Each row of a before or after table is a point. One or more steps were done to the points. Then noise was added and the rows were shuffled. The steps act on columns, c1 being the first. What was done? A step turns or swaps two columns, mirrors them in a line or flattens them onto one, adds a multiple of one to another, or multiplies or shifts one. Angles are multiples of 10 degrees, from the lower column toward the higher: turns from -170 to 170, lines from 10 to 170 but not 90. Use the fewest steps. Two steps may share a column if one is a turn and the other turns, adds or multiplies; they go together, in the order done. Otherwise the lowest column goes first.
(in the rows, 128 means zero)

Before, 10 rows:
137,136
90,199
127,101
115,131
124,142
146,78
138,107
184,89
80,137
206,126
After, 10 rows:
54,199
134,136
114,130
174,77
148,107
141,100
204,90
206,127
118,142
75,137
Steps: add -0.5 times c2 to c1

Before (11 x 4):
160,106,83,151
127,106,163,172
69,130,127,150
155,131,81,160
107,142,118,113
159,127,155,7
67,118,157,153
119,58,158,126
111,102,162,141
154,144,113,173
153,89,160,117
After, 11 rows:
88,132,150,122
85,120,162,147
146,168,142,91
147,140,166,95
128,128,182,156
123,151,137,201
115,125,152,164
145,128,128,181
150,78,24,170
151,182,135,113
115,122,110,116
Steps: multiply c1 by 0.7; turn c3 and c4 by -70 degrees; turn c2 and c4 by -130 degrees

Before, 14 rows:
139,178,179,98,175,182,160,188
105,180,99,146,124,100,153,116
178,117,163,113,185,111,166,127
102,111,150,163,108,183,95,119
102,180,182,139,130,158,139,142
120,84,83,190,130,167,125,134
168,137,160,105,113,159,78,128
172,157,148,163,195,121,175,149
104,168,125,106,110,140,129,158
134,89,96,101,148,159,89,117
157,112,161,98,112,169,124,182
135,81,85,143,158,123,90,108
87,109,164,165,163,181,175,191
146,133,167,183,178,107,135,177
After (14 x 8):
138,66,86,147,121,120,59,145
184,105,164,110,191,188,221,226
135,164,149,182,207,115,213,189
154,193,180,109,165,160,150,187
90,117,165,164,215,109,199,168
103,80,95,119,125,161,51,153
84,109,156,139,134,176,120,225
167,132,167,173,199,106,138,217
88,142,165,144,137,158,27,170
124,180,123,103,107,143,136,192
154,197,104,121,105,102,178,149
89,193,181,130,211,182,196,225
171,103,150,122,122,181,65,152
182,65,80,151,98,161,125,175
Steps: mirror c1 and c4 in the line at 60 degrees; multiply c2 by 1.3; add 0.7 times c3 to c5; multiply c7 by 2; shift c8 by 40

Before:
98,151,134,127,172,67,149,142,71,132,89,80
82,130,136,136,119,116,82,91,67,139,136,158
190,161,105,138,163,145,86,180,106,168,133,203
134,150,193,98,125,68,117,145,101,112,68,91
165,85,200,78,124,114,200,205,121,103,127,62
111,203,160,146,169,161,88,154,128,139,161,133
86,126,114,81,136,80,119,47,120,110,76,98
99,102,133,93,114,117,100,135,107,149,71,69
53,123,190,46,122,117,159,112,116,160,89,108
150,173,85,111,75,124,103,158,110,177,167,168
176,146,122,151,130,108,86,137,124,214,173,160
127,133,99,157,64,127,139,81,112,184,91,153
After, 12 rows:
224,160,156,126,163,143,92,180,143,204,109,163
185,89,63,125,126,117,199,210,164,58,111,100
96,202,99,129,167,165,80,149,141,132,139,138
57,131,146,130,136,80,121,56,131,99,59,109
54,129,139,127,116,115,80,86,187,155,119,139
77,103,129,123,119,123,100,134,149,73,52,154
202,150,134,132,134,107,84,142,132,160,156,212
7,123,71,126,125,121,162,118,156,111,63,165
127,125,160,130,62,126,141,85,132,155,70,182
140,147,76,132,123,73,123,147,183,81,46,112
160,173,177,123,72,123,105,156,131,168,149,181
79,148,137,130,172,66,154,137,184,81,72,138
Steps: multiply c1 by 1.6; turn c3 and c9 by 160 degrees; multiply c4 by 0; swap c10 and c12; shift c11 by -20

Before, 10 rows:
96,91,238,101,181,172,131,117,153,57,95,146,129,163,149,93,75,147
133,183,150,74,196,117,116,135,107,149,159,86,227,188,181,193,211,183
163,117,77,121,54,147,151,114,110,123,115,140,203,147,145,141,86,146
107,81,110,105,125,170,128,110,134,69,129,129,143,104,133,131,130,90
105,98,149,94,141,175,205,91,184,185,104,147,167,97,159,140,161,134
52,87,139,155,129,132,91,134,134,142,111,72,188,111,156,132,116,111
74,111,148,33,143,124,123,115,130,115,91,165,64,119,161,155,49,156
116,96,109,71,158,94,166,172,147,86,134,158,108,119,89,113,108,176
148,66,65,102,137,126,92,96,122,124,146,23,183,184,50,163,77,135
120,131,148,87,121,147,183,77,127,114,136,90,191,104,141,89,74,141
After (10 x 18):
100,80,111,107,100,169,168,144,133,68,118,133,144,123,130,130,129,91
134,182,151,75,190,119,155,105,108,148,103,87,229,197,182,126,210,183
115,94,110,69,117,95,202,88,147,87,143,155,107,157,86,128,109,176
154,66,66,106,182,127,132,143,121,122,97,20,183,140,47,129,75,136
117,131,149,88,100,145,225,169,128,114,95,91,193,122,139,131,72,143
30,85,138,154,112,135,132,132,136,143,144,72,191,128,156,128,116,111
177,117,76,123,147,150,189,151,110,120,134,137,205,50,148,126,87,147
83,96,238,103,166,171,168,155,153,59,150,144,133,181,146,129,76,148
99,98,146,94,97,178,245,174,186,186,130,149,170,141,159,128,163,134
56,114,150,34,119,126,165,161,131,117,152,164,63,142,161,129,51,155
Steps: multiply c1 by 1.3; swap c5 and c14; shift c7 by 40; turn c8 and c11 by 150 degrees; multiply c16 by 0

Before, 10 rows:
196,178,137,111,163,96,85,145,146,114,139,138,113,156,136,129,92,211,174,106,122,95,137,100
140,78,173,160,88,202,141,25,125,46,89,130,133,148,203,212,145,66,169,176,104,118,94,170
166,161,151,85,134,150,157,116,123,151,148,162,117,171,178,98,66,163,205,80,86,111,161,138
124,87,120,135,137,160,191,175,137,164,123,100,90,52,107,134,120,104,136,174,215,84,107,61
111,101,155,114,139,131,158,128,179,99,167,91,126,100,122,109,136,68,120,171,181,32,107,92
192,193,116,122,171,184,122,160,141,147,164,163,161,156,145,147,92,175,157,70,82,107,109,168
176,137,127,152,133,117,107,128,173,166,189,187,119,158,160,93,85,166,149,116,68,92,153,150
156,85,159,108,94,182,123,88,95,84,96,135,116,132,190,118,148,104,137,136,101,142,70,122
148,65,175,123,88,156,189,124,98,52,73,85,154,194,218,182,148,145,161,179,105,123,82,111
107,77,176,158,180,123,184,156,171,115,151,97,94,66,130,118,132,136,133,120,209,76,85,70
After (10 x 24):
133,79,157,101,85,185,123,82,96,88,91,136,119,126,70,118,143,101,128,116,72,145,76,121
161,164,150,84,112,150,158,119,120,161,152,160,118,166,72,97,66,191,202,113,93,111,161,123
205,174,141,111,117,102,88,149,151,115,150,138,112,148,124,128,89,210,187,165,127,96,141,107
172,136,132,149,109,113,111,125,178,170,188,188,122,164,62,90,91,165,148,138,110,91,145,134
139,69,169,151,188,125,185,157,171,115,156,99,92,48,200,111,129,139,152,130,100,69,79,113
136,85,119,137,137,162,191,178,137,160,124,101,97,40,220,128,118,81,143,151,118,86,111,115
119,94,155,113,145,133,160,130,176,91,170,94,125,85,172,107,130,52,125,119,117,29,105,121
121,89,173,159,90,203,147,23,125,42,91,138,133,166,83,216,148,47,150,124,64,111,92,145
206,193,116,129,133,190,121,158,142,157,165,162,159,164,72,149,89,207,168,110,125,106,109,135
126,64,172,114,86,150,190,124,100,48,76,82,152,180,72,180,146,113,145,182,53,119,83,107
Steps: add 0.3 times c5 to c19; turn c1 and c5 by -30 degrees; turn c14 and c24 by -20 degrees; multiply c24 by 0.4; turn c15 and c21 by -110 degrees; turn c18 and c20 by 40 degrees
